Every row gives one point. A path goes straight from each point to the next, and from the last back to the first. The post is the endless flat space through its rows: a point in 2 columns, a line in 3, a plane in 4, and so on, so that a path can go around it. How many times does the path go around the post? Going back the other way cancels.
In the rows, 128 means zero.

Post (1 x 2):
[[136 111]]
Path (18 x 2):
[[135 128]
 [ 97 110]
 [132  91]
 [178  83]
 [158 123]
 [155 118]
 [148  68]
 [120 101]
 [116 115]
 [122  79]
 [123  79]
 [113  84]
 [157  68]
 [176 139]
 [126 141]
 [ 88 107]
 [100  83]
 [118 137]]
Times around: 1

Post (5 x 6):
[[139 164 121  84 104 130]
 [135 165 123 121 178 140]
 [141 144 123 137 112 117]
 [147 129 136 152  60 151]
 [114 134 174 156 139 135]]
Path (24 x 6):
[[112 121 187 104 147  75]
 [134 147 105 127 171 114]
 [120 150 106 145 119 147]
 [146 185 108 178 120 187]
 [154 188 124 135 139 148]
 [106 174 117 134 111 148]
 [137 175 115 119  98 141]
 [144 164 156 144 119 119]
 [191 170 134 131 102  93]
 [126 183 161 165 162 121]
 [112 163 102 138 101 120]
 [128 121 100 172 128 127]
 [157 120 124 113 116 217]
 [186 151 122 121 164 114]
 [132 174 193 146 152 174]
 [126 182 104 128  85 113]
 [132 154 120 134 124 181]
 [ 91  96 144 112  80 142]
 [139 145 113 163 118 163]
 [125 197 153 118 103 123]
 [139 149 133 130  61  56]
 [157 155  68 207 108 103]
 [139 168 135 114 116 142]
 [124 138 179 141 116  78]]
Times around: 0

Post (8 x 9):
[[120 169  94 143 172 123 115  43 133]
 [137 103 137 136 140 132 151 184 129]
 [108 140 178 142 148  98 139 154 129]
 [138 142 135  95 147 191 103 115 132]
 [121 129  96  62 135 175 103  97 106]
 [128  96 161 139 116 130 145 155 128]
 [123 178  92 156 154 142  72  78 112]
 [129 154 116 130 114 110 151 150 163]]
Path (18 x 9):
[[145 145 150 113 118 177 145 191 128]
 [127 140 158 115 115 106 129 124 112]
 [130 156  83 139 167 112 118 139  85]
 [ 92 149 152 143 184 129 162 144  93]
 [101 136 119  92 126 148 116 120 136]
 [123 155 103 135 143 142 122  98 165]
 [ 99 114 123 148 122 165 151 117 125]
 [161 153 101 127 124 208 141 101 165]
 [175 124 116 132 108 169 106 172 122]
 [111 115 127  99 143  96 144  89 125]
 [152 149 104 208 140 143  64 151 168]
 [121 132 115 167 178 150 120 184 126]
 [ 78 169 150  15 157 151 166 139 122]
 [125 184 149 159 199 124 101  60  85]
 [148 166 117  78 126 158 126 125 168]
 [153  72 138 105 198 157 133 111 132]
 [116 112 176 154 147 122 126 144 146]
 [131 165 153  87 128 205 108 134 155]]
Times around: 2

Post (13 x 14):
[[122 103 164  82 113 113 110 107 151 152 111 108 200 143]
 [178 147 184 163 138 122 151 136 136 110 127 174  76  89]
 [129 128 136 117 144 156 134  89 159 139 118 131 134 158]
 [110 113  87 162  90 165  91 117  97 170  89 125  94 137]
 [151 144 181 156 110 171 168 155 144 121 139 115  61  66]
 [159 131 136 114 150 112 173 126 122 110 113 130  97 101]
 [107 130 111 186 106 144 103  96 119 151  96 105 116  94]
 [158 136  83 155 118 161  71 101 118 190  97  92 124 123]
 [143 122 169 157 133 121 135 130 164 131 188 135  77  93]
 [110 112  84 182 113 167  93 144 121 199 103 134 120  88]
 [119 138 140 117 120 130 132  89 123 159 153 112 199 168]
 [121 117 166 106 151 115 148 123 125 153  88  90 176 179]
 [116 134 109 165 133 183  71 122  96 162 110 116  89  86]]
Path (20 x 14):
[[144 108 131 147 134 116  90 116 124 167 126 103 208 118]
 [125  95  63 118 132 156  62  91 160 146 115 124 105  87]
 [150 119 210 145 118 126 105 139  49 118  94 105 144 102]
 [118 136 138 213 115 165 150 106 145 131 137 159  39  74]
 [129 144 147 133 140 122 145 147 162 167 125 129 115  95]
 [139 126 112 122 138 114 134 110 143 117 123  62 155 121]
 [160 124 192 156 129 192 102 119 141 125 124  80  85  82]
 [145 133 179 164 146 189 137 143 137 182  87 121  86 115]
 [135 137 111 101 153 131 109 104 136 153  83 153  95 121]
 [135 146  79 148 143 122 135 148 115 154 116 139 140  69]
 [142  91 134 163 135 103 131 127 155 133 126 172 115 125]
 [135 115 143  84 131 112 109  91 132 135 158  99 189 114]
 [127 158 117 165 156 149  86  75 129 102 124 117 117 123]
 [ 91 103 122 183 104  97  78 119 159 202  59 124 190 124]
 [125 112 119 122  81 156 106 124 121 191  86 155 101 149]
 [142  67 101 184  79 143  89 123 143 183 127  95  59 125]
 [141 102 141 162 121  93 149 160 118 138 159 135 110  95]
 [128 148 101 134 119 115 151 157  94 136 123  92  75 116]
 [138 154 123 101 153 135 126 134  91 181  55 153 156 147]
 [102 116 159 153 189 188 148 119 105 155 123 140 104 119]]
Times around: 0

Post (17 x 18):
[[127 101 158 114 158 118 140 102 141 100 140 179  87 166 109 103 155 120]
 [134 130 162  97 101 131 143  84 156 150 147 131 129 138 131  79 146 106]
 [144 135  83  93 127 151 137 217  94 126  83 142 131 118  91 152 111  80]
 [ 88 136 103 117 128  96  82 143 139 174 123 141  83 148 107 105 171 125]
 [130 118  66 117 142 145  95 163 122 137  81 132  90 131 101 119  74  94]
 [136  81 122 109 116  92 161  53 118 150 121 127 132 145 152 131 143 112]
 [144 105  68 106 121 162 119 158 136 121  81 137 153 145  80 124  96 153]
 [151 109  70  86 141 172  96 206 128 138 146 129 110 133 124 165  99 132]
 [ 94 116 164 116  88 122 142 102 118  98 145 140 130  97 126  86 143 156]
 [154 107 166 120 120 118 140  72 122 107 137 125 102 107  93 108 155 149]
 [127 157  94  85 137  90  76 117 152 119 122 186 115 118 100 116 166 106]
 [ 99 135 178 129 123 114 163  77 167  98 116 114 105 134 136 139 151 142]
 [111 126 126 106 146  84 174  90 153 112 162 110 120 124 134  89 157 142]
 [154 117  85 156 133 173 124 209 120 148  80 181 132 114 133 122 124 120]
 [145 137  84 109 111 135 142 182 115 159 101 179  97 136 109 122  68 156]
 [141 120 106 117 183 142  89 180 111 141 101 151 153 102  94 117  92 143]
 [115 109 141 161 101 100 147 100 134 125 166 145 137 133  96 124 139 114]]
Path (27 x 18):
[[144 150  96 107  88 126 138 170 142 190 114 182 111 188 134  99  78  87]
 [133  91 115  88 145 114 110 205  52 128  84 150 114  70 116 109 116 122]
 [115 118 145 112 130 175  71 168 134  90 102 145 122  86  51 118 127 150]
 [ 95 163  86  78 105 134 199 151 142 141 132 138 113 170 111 138 124 135]
 [139 172 131 121 150 138 138 131 153 103 102 180 137  88 142  84 139 180]
 [158 117 157 133 135 113 130 148  90 152 139 163  85 148 104 135 132  40]
 [103 106 147 141 143 134 107 168 151 161 126 105 106 114 139 101 132 150]
 [ 82 100  92 171 134  95 136 152 102 187 119 121  68 105  90 109  57 124]
 [130 112  91  83  81 127  85 149 109 149  98 125 118  95  81  83 106 126]
 [118 112 104  97 119  61 166  71 131 145 106  97 103 127 128 118 128 164]
 [100  83 131 138  82 124 110  86 157 168 152 165 144 166 105 100 136 152]
 [143 130 110  34 168 142 180 179 109 114 165 145  79 111 124 130 147 151]
 [108 114  87 158 141 133 123 170 102 137 175 126 123 152  94 117 109 172]
 [112 118 115 120 145 112 147  92 133 109 177 110 139 121 149 109 142 128]
 [130 110 112 109 156 109 118 113 106 184 186 156  98 157  89 147 138 151]
 [162 117 148 144 106 108 138 113  96 129 152 175 122 131 107 154 132 123]
 [146 102  74  90  41 130 116 117 113 179  75 154  44 162 124 104  65 178]
 [ 88 109  99 135  84  95 118 132 122 188 149  93  37 133 116 106  78 145]
 [101  99 116 100 126 126 144  66 134  88 111  96 166 112  79 124 153 113]
 [147  95  87 132 166 154 194 146 167 109 143 151  73 192 109  86 133 193]
 [149 119 113 104 100 169 162 123  85 139 105 141  96 103 113 150  69 142]
 [129 128 117 111  96 112 135  94 123 126 125 156  86 143 125 127 185  74]
 [160 114  91 120 131 123 101 167  96 107 135 137 132 120  48  99  66 157]
 [127  82 114 104  82 121  67 122 141 206 149 162 132 155 130  95 122  95]
 [ 73 102 144 119  95 158 111 155 171 174 165  96  94 124 139  88  89 146]
 [136 116 129  99  86 142  94 107 105 136 105 216  90 158  46  87 120 112]
 [ 95 111  92 136 167 112 108 147 112 162 156  83 120 144 127 154 108  69]]
Times around: 4

Post (17 x 18):
[[ 98 102 119 110 143 123 125 149 122 190 125 132 155 120 142 119 141 125]
 [111 141 158 115 132 136 108 149 129 119  82 168 110 174 138 107 108 123]
 [158 193 146  87 156 117 174 130 103 192 176  62 126 130 126 145 140 110]
 [120 137 122 130  98 118 137 128 154 118 132 125 151 151  68 135 128 118]
 [116 147 133 122 127  68 165 111 115 134 129 131 138 126 171 131 100 151]
 [128 152  39 131 107  13 126 155  54 103 129 151 124 115 113 147 162 120]
 [112 115 142 117 129 146 103 113 113 128 100 162 134 100 147 138 151 145]
 [153 124 118 108 127 113  99 153 148 127 118  98 131 162 118 116 165 141]
 [121 158 165 145  81 120 109 145 112 158  98 167  69 150  92  78  61 181]
 [126 140 103 134  96 161 176 127  99 133 152  90 138 172 141 120 101 101]
 [103 144  97 110 141 143 134 124 136 151 160 118 138 141 142 118 152 142]
 [ 99  90 116 146 135 152 171 123 127 125 128 123 127 152 146 133 164 117]
 [108 128 137 134 118 127 154 129 124 141 136 117 156 165 146 158 128 156]
 [120  98 114 132 145 102 111 132 156  89 129 139 103 158 135 172 124 104]
 [ 98 132  70 160 129 143 146 190 100 153 151 126 165  97 148  96 151 116]
 [102 125 125 127 159 115 117 110  70  83 176  76 114 143 113 139 150  59]
 [150 120 142 132 149 136 105 100 117 131 159 116 152 143 145 128 160  77]]
Path (28 x 18):
[[123 148 194 108 109 112  92 117 116  73  84 197 168 150 152  93  76 163]
 [105 111  92 110 156 116  96 147  86 134 144 123  89 161 176 149 112 172]
 [ 80  83 156 120 148 123 122 116 104 125  90 122 121 161 108  93  92 115]
 [ 98 156 161  98 152 133 107  86 111 141 117 195 134 109 114  98  91 157]
 [134 153 124  96 149 121 100 118  99 102  73 139 190 203 154 133 192 138]
 [129 189  88 113 141  98 145 114 118  93 138 107 100 138 168 157 170 123]
 [142  86 155 104  76 105 108 133 141 128  86 106 131 168 119 136 123 150]
 [113 126 155 112 105 148 171 120 159 128 162  84 142 190  83 129  82 100]
 [188 100  64 126 132 188 115 138 137 187 153 159 105 154  93 132 128  45]
 [ 69 136 128 156 106 206 129  66 107 113 141 136 148 150 173 127  35 136]
 [138 147 122 113 112 134  61  56 147 114 140 133 165 124 142 131 151  81]
 [122 100 105 128 123  90 114 170  80 149 151 119 177 150 168 153 173  78]
 [144 135 100 116  64  86 129 176  78 145 121 122 120 147  98 131 146 121]
 [157 121 103  91 132 120  86  71 173 138 171 163  99 135 118 114 136 174]
 [111 130 105  96 160 144  70 140  99 177 140 139 146 133 105  97 119 126]
 [105  84  66 181 130  94 122 139  44  98 111 161 143 193 192 122 183 104]
 [109 150  77 130  96  85 156 137  79  89 129  96 155 121 133 125 197  80]
 [120 163 170  95 124  86 168 129 106 113 130  89 129 178 133 159 112 118]
 [145 159 103 122 150 113 153 130 136 117 196 107 152 121 113 126 136 142]
 [144 135  73 138 114 106  72 177 146  93 128 141 141 156 119 152 103 213]
 [118 165  75  82 152  96 139 108  82 152 169  82  95 143  68 137 175  74]
 [118 136 122 123 104  61 119 103 125 165 145 100  87 151 158 122 102 175]
 [166 152  92 136 116 133 187 110 114 103 198  37 149 161 123 111 201  63]
 [145 164 126  91 164 116 182 177  95 174 170  71 155 136 133 139 158 101]
 [127 152  64  65 133  89 129 131 124  98 145  74 115 167 109 169 140 154]
 [102  79 109 140 165  96 138 148 122 201 134 141 120  90 115 132 162 106]
 [ 90 115 121 146 126 113 140 121 109 117 102 125 104 149 139 146 172 121]
 [ 89 130 126 139  71 112 138 131 151 160 134 144 139 160 173  98  92 196]]
Times around: 5

Post (17 x 18):
[[121 150 135 105 106 174  90 101 149 128 127 185 133 122 109 127 156 119]
 [122 123 144 128 113 156 110 148 157 156 117 155 149 115 105 200 154  93]
 [164 115 163 114 145  89 136  77 150 104 171 102 112 108  91 126 121 100]
 [107  82 143 122 102 150 146 140 101  97 123 104  95 140 113  93 122 135]
 [136  87 119 117 146 153 129 112 124  85 127  73  64 104 124 109 128 173]
 [148  93 130 163 116 143  98 146 131 148 135  98  82  99 120  76 139 139]
 [129 156 152 129 134 115 136 130 154 118 170 123  99 107 162 149 128 104]
 [118 132 129 117 103 117 102 152 147 140 111 184 132 117  90 170  92 130]
 [140 154 160 117 140 143 105 133 116 163 109 199 120 126  96 153 148 117]
 [125 140  95 119 134  79 153  93 150 146 126 120 122 129 138 143 119 112]
 [168 170 110 136 128 103 146  85 121 104 148 132 106  89 135 143 116  75]
 [139 124 165  90 130  86 124 125 160 119 115  99  72 102 160 152 133  80]
 [120  84 127 133  94 121  97 124 112 103 153  96  83 112 127  97 180 173]
 [116  61 101 129 139 121 130 137 109  94 146 118  72 102 120  93 146 118]
 [ 89 103 130 137 144 123 104 126  90  81 132  91 104  89 120  92 143 141]
 [126 126 125  88 124 141  76 161 120 127 119 166 150 149 129 160 135 111]
 [140 163 135 109 109 144 113 163 176 124  99 166 145 124 120 141 178 130]]
Path (26 x 18):
[[192 125 154 115  87 149 129 166 140  96 134 135 128  86 104 130 155  96]
 [136 187 117 103 145 115 147 103 177 114 125 114  96  92 130  96 142 107]
 [115 169 122 144 107  95 119 114 122  81 153 127 118 102 136 166 121  89]
 [126 171 109 109 122 140 111  56 159  78 108 169 139 124 114 140 108 175]
 [123 148 103  94 134 120 104 136 137  22 164 116 140 100 175  95 205 125]
 [ 73  73 114  95 140 107 108  99  87  92 130 169 107 115 147 128 124 116]
 [159 126 108 139 182  97 126 107 124 175 130 145  82 146 160  95 138  93]
 [ 85 112 168 146 153 184  55 180 129  88 128 115 120  99  84  83 160  81]
 [138 116 158 113 144 188 136  68 132 146 126 123  64 102 106 109 135 105]
 [178 162  74 134  99  63 142 111 110 163 139 143 148 135 167  70 143 138]
 [164 102 145 119 106 174  55 157 159 139 112 119 113 114 166 116 177 106]
 [ 74  72  83 145 128 124  96 131 108 119 149 165 123 108 112 116 142  38]
 [ 92 101 136 102 169 174 120 185 100  79 142 100 106 135 157  88 141  67]
 [133 101  78 141 142 137 131 183 107 114 119 108  83  90 107 128 138 152]
 [100  78 135 140 151 107 154 153 104 115 178 111  81 155 144 182 116  51]
 [160  95 170 121 133  99 130 159 103  76 132 125  56 118 150  70 146  90]
 [145 108  97 108 148 152 150 161 177 137 114  83 118 155 194 123 172 150]
 [104  81 107  62 111 116  64  99 133 134 151 112 115 107 133 113 153 155]
 [131 177 115 132  86 142 111 154 172 151 152 118 170 142 126 129 140 141]
 [137 125 108 116 147 145  80  66 105  57 182 155 107 121  70 108 185 182]
 [159  30 218 100 151 176  88 133 132 119 120  56  36 119 121 122 116 109]
 [ 88  96 154 128 121  64 122 180 108 128 118 120  89  89 174 181 100 111]
 [104 112 155 171 113 139 126 236  83 144 137  69 130 120 146 172  68 139]
 [140  85 185  87 118 142 110 119 116  89 146 128 121 116 124 126 120 140]
 [116 121 167 125 126  59 120 141 153 151  56  54  85 106 156 163 106 143]
 [127  96 164 107 114 127 100 115  82 135 116 122  90 136 159  80 164  87]]
Times around: 1

Post (17 x 18):
[[148 215 153 165 129 138 113 126 142  86 122  97 131  93 167 139  85 158]
 [113 124 124 117 141 159 144 140  98  99 120  63 142 163 142 131 157 151]
 [108 127 163 165 150  69 179 130 106 159 123  99 116 130 145  90 142 140]
 [138 120 174 135 144 100 125  87 141 157 106  85 138 140 151 129 145  72]
 [ 63 125 121 133 130 148 211 143 116 120 132 116 159 136 142 130 113 114]
 [127 143 150 111 158 139 155 156 131 157 196 142  89 177 113 149 140 146]
 [119  95  99 112 138 141 167 132 137  86 119 162 142 154  94 118 124 121]
 [146 101 149 124 129 128 126 104 100 113 128  99 150 118 108  92 119  92]
 [ 95 106 148 118 140 137 133 122 131  84 144 104 135 127  78 192 109 117]
 [138 137 146 109 137 160 111 131 111 146 124 138  27 139 136 139 122  95]
 [149 128 161 125 101 125 198 108 135 160 168 128 129 125 122 156 111 129]
 [117 125 107 151 119 135 122 115 175 128 154 161  88 148 125  99 118  99]
 [108 158 152 112 102 143 110 108 147 123 116 148 134 150 122 166 141 124]
 [167 156  90 102 154 126 131 150 106  85 164 120 100  93 118 131 169 153]
 [114  91 142 114 164 129 115 111 130  94 141 136 137 131 113 143 108 139]
 [ 90 142  90 144 144 129 171 167 147  97 117  91 116  73 125  83 117 159]
 [128 141 136 172 139  98  44 135 122 124  94 141 149 164 131 140 106 134]]
Path (23 x 18):
[[110 126 102 159 126 112 104 134 113 117 123 102 184  77 106 100 147 116]
 [134  93 118 165 198 114  89 112 123 125 104 149 118 135 165 145 130 137]
 [129 148 113 133 120 132 207 118 146 135  97 151  85 139 150 132 119 119]
 [ 95 144 159 119 156 132 177 131 114 115 140  79 152 159 137 104  81 130]
 [127 117 141  70 151 108 113  97 134 122 132  51 149 122 129 143 167  78]
 [ 93 185 135 111 153 145 141 143 136 130 121  41 122 154 140 173 166  97]
 [122 149 103 122 181 104  82 131 101 105 116 220 157 142 104 141 178 141]
 [114 152  83 119  80 115 166 158 168 146 178 139 119  94  72 170 192 143]
 [113 170 105 143 116 131 123 165 130  87 103 121  59 124 161 155 155 149]
 [148 164 158 136  70 113 153  67 203 136 141  99 116 140 146 144 152 130]
 [136 130 111  86 121 133 171 126 114  94 155 151 168 150  85 137 111 199]
 [128 100 114 140 147 166 157 122 114 122  89  54 111 176 121  88 141 112]
 [175 161 121  93 122 145 134 118 138 131 116 141  66  94 117 159 114 109]
 [105 161 102 104  26 159 127 153 142 132 137 139  94 141  92 135 142 123]
 [ 71  65 134 166  94 109 211 145 100 160 159  85 182 115  78  52  66  55]
 [118 132 151 135 124 130 133 109  95 130 144  85 149 125 116 129 112  79]
 [ 66  63 114 127 188 159 200 103 162  68 190 178  75 172  75 130 100 195]
 [140 167 193 148 116 172 124  97 117 139 112 131 119 176 171 156 102  77]
 [192 183 136 138 129 106 146 169  61 166 152 131  73  92 160 165 130 130]
 [177 143 119 158 174  91 150 157  85 110  85 123 110  80 191  69 131 112]
 [159 116  95 128 112  99 127 145 103 156 114 138 120 148 162  80 139 111]
 [149 145 131 105 154 107 107 119 112  88 130  70 153  87 128 159 145 154]
 [ 83 102 142 135 107 143 186 137 122 185 102  56  77 218 105 134 178 111]]
Times around: 2

Post (17 x 18):
[[109 132 121 121 141 162 103 157 119  88 134 107  98 168 110 151 119 147]
 [131 155 132 166 147 125  90 134 133  82 129 171 105 104 118  97 129 107]
 [142 152 117 143 129 163 114 119 106 124 110 173 104 142 100 117 146 108]
 [142 118 141 133 146 137 142 107 126  98 138 131  95 148  82 106 111 118]
 [148 124 167  89 138 149 147 191 107 123 116 111 102 165 138 160 122 110]
 [146 158 158 102 102 124 141 132 133 150 176  81 124  93 146 113 168 159]
 [110 165 160 139 141  85 174 137 151 180 145 109 143 134 133 120 152 150]
 [136 125 116 174 151 130  95 125 143 126 166 177  91 130 114 127 125  96]
 [115 132  92 154 128 178 118 120 122  95 150 178 137 129 142 128  78 112]
 [129 123 122 101 166 155  80 101 127  71 162 186 112 144 122 135 137 113]
 [125 106 111 120 163 114 118 145  78 118  95 107 112 162 139 156 105 146]
 [ 95 145 135 113 109 113 156 111 148 151 140 113 112  82 135 144 162 126]
 [ 99 111 167 115 144 156 116 125  82 130 143  78 137 150 117 205 112 129]
 [111 107 155 112 109 108 119 120 159 174 141  82 150 105 149 121 153 141]
 [105 159 145 110  87  54 120  86 156 158 149  97 142 109 136 140 153 120]
 [132  96 126 128 144 125 103 159 123 108 144  92 145 127  89 186 142 127]
 [120 148 137 148 106 102 159 102 152 139 152 108 154 114 182 137 202 137]]
Path (25 x 18):
[[133 106 150 100 134 104 107 129 146 107 146 173 123 164 153 160 112  75]
 [ 98 119  94 147 116 188 143 158 136  62 138 136 135  98 137 159 154 131]
 [ 99 105 107 165 165  95 104 122 171 150 115 142 108  99 127  94 155 105]
 [153 119 133 126 122 163 152 138  95 122  86  82  93 127  67 143  99 101]
 [142 132 195 107 148 146 156 129  74 187 145 120 119 200 113 186  79 118]
 [107 100 101 151 119 125 121 142  99 153 134 154 154 157 183 210 102 100]
 [ 97 182 169  75 142 155 160 167 157  61 167 148 126 159 149 127 186 104]
 [ 96  86 166 137 141 137 132  97  78 135 165 130 147 144 140 180  90 116]
 [118 138 150  84 130 205  77 138  87 123 176 157 155 111 199 162 136 157]
 [100 117  97 139 144 166 122 124  96  73 133 136 108  92 190 158  59 134]
 [ 87 167 127 118 139 116 119 109 138 141 192 130 140 146 235 115  86 153]
 [ 99 150 121 155 145  59 118  91 132 128 194 138  66 100 140 109 170 127]
 [141 102 137 140  90 165 194 137 122 134 153  92 151 116 115 173 162 136]
 [112 196 186 103 148 157 164 121  62 128  53 115  94 146 154  99 130 172]
 [158  82 146  88 167 137  70 116 154 153 175  90 142 126  88 142 141 122]
 [147  95 156 159 199 115  65 167 134  74 165  74 142 168  59 139 112 108]
 [116  90 114 150 114 151  75 122  95 127 186 115 158 102 132 170 148 125]
 [117 151 157 126 167 150 157 109 111  90 165 134  83 183  44 168 154 146]
 [119 127 166 139 128  80 152 120 130 187 109  64 138  98 115 128 122 150]
 [153  88 145 137 104 118  68 100 108 182 109 107 147 170 136 131  64  83]
 [113 142 203 191 158 147 160 162 154 206 128 148 141 159 150 134 103 140]
 [102 112 144 121 161  80  44 141 130 110 133 156 123 115  63 153 122 101]
 [118 125  73 116 116 149 182 105  85 145 179 149 128 127 181 154  89 118]
 [ 94 120 171  51 138 154 109  77  91  87 112  85 128 148 151 195 145  96]
 [125 137 115 197 113 110 115 138 129 164  95  91 139 106 123  96 123 156]]
Times around: 0
